Every row gives one point. To make a cloud, some directions were put in groups of two or more. Within a group, all points are equally far from the middle, so they leave a hole (a ring in 2 directions, a hollow ball in 3). The other directions are filled evenly. Then the cloud was stretched, turned, moved and blurred a little. How many holes are there, and how many directions does each take, smallest first?

Cloud (20 x 3)
[[ 0.9 -2.6 -2.7]
 [-3.0  0.6  3.6]
 [ 0.2 -2.7  8.0]
 [-1.5 -0.3  6.0]
 [ 5.1  1.3 -5.9]
 [ 1.9  2.4 -4.3]
 [ 1.4 -3.8  6.3]
 [-0.1 -0.4  5.2]
 [ 1.3  2.9  3.8]
 [ 2.8 -1.6 -1.1]
 [ 2.2 -1.3 -4.0]
 [ 1.3 -2.3  5.9]
 [ 0.6 -1.0  0.4]
 [-0.9 -1.3 -3.3]
 [ 3.4 -2.2  4.2]
 [ 0.3 -3.2  7.2]
 [-2.0 -0.4 -1.9]
 [ 0.6 -3.5  5.9]
 [-0.5 -2.2  1.2]
 [ 3.6  0.6  2.7]]
Holes: 0

Cloud (30 x 4)
[[ 3.6  4.1  1.9 -4.5]
 [-5.6 -0.2 -2.9 -1.0]
 [-6.1  2.6  1.3 -0.7]
 [ 0.7 -2.0 -1.4 -0.7]
 [ 1.8  3.8  4.7 -2.1]
 [-4.9 -2.0 -2.1 -0.6]
 [-0.1 -3.6 -0.1  1.6]
 [ 2.0 -2.7  3.2  1.6]
 [-2.9  0.0  5.4  3.2]
 [-2.8 -3.4 -0.5 -0.2]
 [-4.1  0.3  4.4  4.5]
 [ 0.3  1.9  5.7  1.0]
 [-5.3  0.6  3.3  4.6]
 [-5.8  2.2 -1.3  4.6]
 [ 3.1 -2.3  2.5  3.6]
 [-4.4  4.8  0.2 -2.6]
 [-3.0  4.6  2.4 -0.7]
 [ 3.0  0.0 -0.9  1.2]
 [-5.2  2.4  3.0 -0.1]
 [-5.9  0.4  2.4  5.4]
 [-3.1  4.1 -3.1 -3.5]
 [-6.3  1.3 -2.3 -0.9]
 [ 2.3  1.5  5.5 -2.2]
 [-3.4  3.1  4.5 -3.2]
 [ 1.1 -0.6  5.7  0.4]
 [-2.1  4.8  2.4 -0.1]
 [-3.6 -2.4  4.1  3.7]
 [ 2.4 -0.6  4.9 -2.4]
 [-2.6  0.8  5.6 -3.3]
 [-4.4  4.8 -0.1 -2.6]]
Holes: 1 (3)

Cloud (47 x 6)
[[-2.9  2.2 -1.4  0.9  2.5 -4.6]
 [ 0.8  4.3  4.7 -1.3 -1.9  1.3]
 [-1.2  1.4  2.9 -1.0  1.5 -4.6]
 [-1.5 -1.8  1.4  1.4 -4.5  4.6]
 [ 5.7  0.6 -4.2  5.0 -2.1 -1.3]
 [-4.4 -1.0  4.9 -1.9  1.0 -3.2]
 [-1.1 -2.0  4.3 -6.7  2.5  4.0]
 [ 4.8  1.4 -0.5  4.6 -0.6 -2.8]
 [-5.9 -0.9  0.4 -2.8  0.2  2.0]
 [ 6.0 -3.8 -4.2  4.1 -2.1 -0.5]
 [-0.3  2.1 -4.0 -6.1  2.0 -0.8]
 [ 0.2 -3.0  5.4  2.7 -5.0  2.2]
 [-5.1  3.2 -1.7 -2.5 -4.0 -1.5]
 [-0.1  0.0 -0.4 -3.5 -5.4 -3.0]
 [-1.9 -0.9  2.2  2.7  3.6 -1.2]
 [ 7.6 -2.4  2.0 -0.3 -1.6  0.3]
 [ 1.1 -0.4  4.7 -2.4  1.3  6.2]
 [-3.0 -1.7  0.3  0.9 -3.8  3.6]
 [-5.6 -1.2 -1.6  1.4 -1.1  0.4]
 [-0.7 -6.8  2.2 -4.4  0.7 -1.3]
 [-4.7 -1.6  2.4  0.4 -2.1 -4.8]
 [ 0.8 -4.3  3.7  6.2 -3.7  0.1]
 [-4.6 -2.8  5.0 -1.8  1.0 -2.3]
 [-0.7 -1.6 -1.9 -0.7 -2.7 -6.3]
 [-5.5  2.4  2.7 -5.1 -1.8 -2.3]
 [-3.4 -0.6  5.5 -1.6  1.6 -2.5]
 [ 6.9 -5.8  1.1  2.5 -2.1  0.7]
 [ 7.5 -4.7  2.8  0.5 -1.7  2.0]
 [-0.6 -0.9 -0.5 -9.2  0.4  0.3]
 [-6.5  2.5 -2.0 -1.0 -1.2 -1.4]
 [ 1.9 -1.1  6.6  1.8 -3.3  4.4]
 [ 3.3 -3.9  1.4  2.9  4.0  2.3]
 [-4.8  2.4 -3.1  1.1 -3.9 -1.3]
 [-0.1  1.1  1.8  2.1  1.7  4.3]
 [-2.8 -4.8 -2.5  0.2  1.2  0.5]
 [-0.9  0.0 -6.5 -2.9 -1.3 -2.0]
 [ 2.0 -0.4  1.1  7.9 -3.4 -2.0]
 [-4.6  0.8 -3.6  2.6 -1.6 -4.6]
 [ 2.4  1.6  5.2  2.8 -3.4 -0.1]
 [ 0.9 -0.8  1.3  5.5 -5.1 -3.4]
 [ 1.3 -0.7 -6.8  1.1 -3.1 -2.0]
 [ 4.7 -0.7 -0.2 -2.0  1.6  5.6]
 [ 3.5 -0.9 -3.1 -1.9  4.2  0.4]
 [-2.8  1.8  2.4 -5.1 -0.3 -4.7]
 [ 1.5  4.6 -1.8 -4.8  1.1  0.4]
 [-4.6 -0.4 -2.3  3.2 -1.3 -5.1]
 [-4.6  0.3 -0.5  1.2 -4.1  1.7]]
Holes: 3 (2, 2, 2)
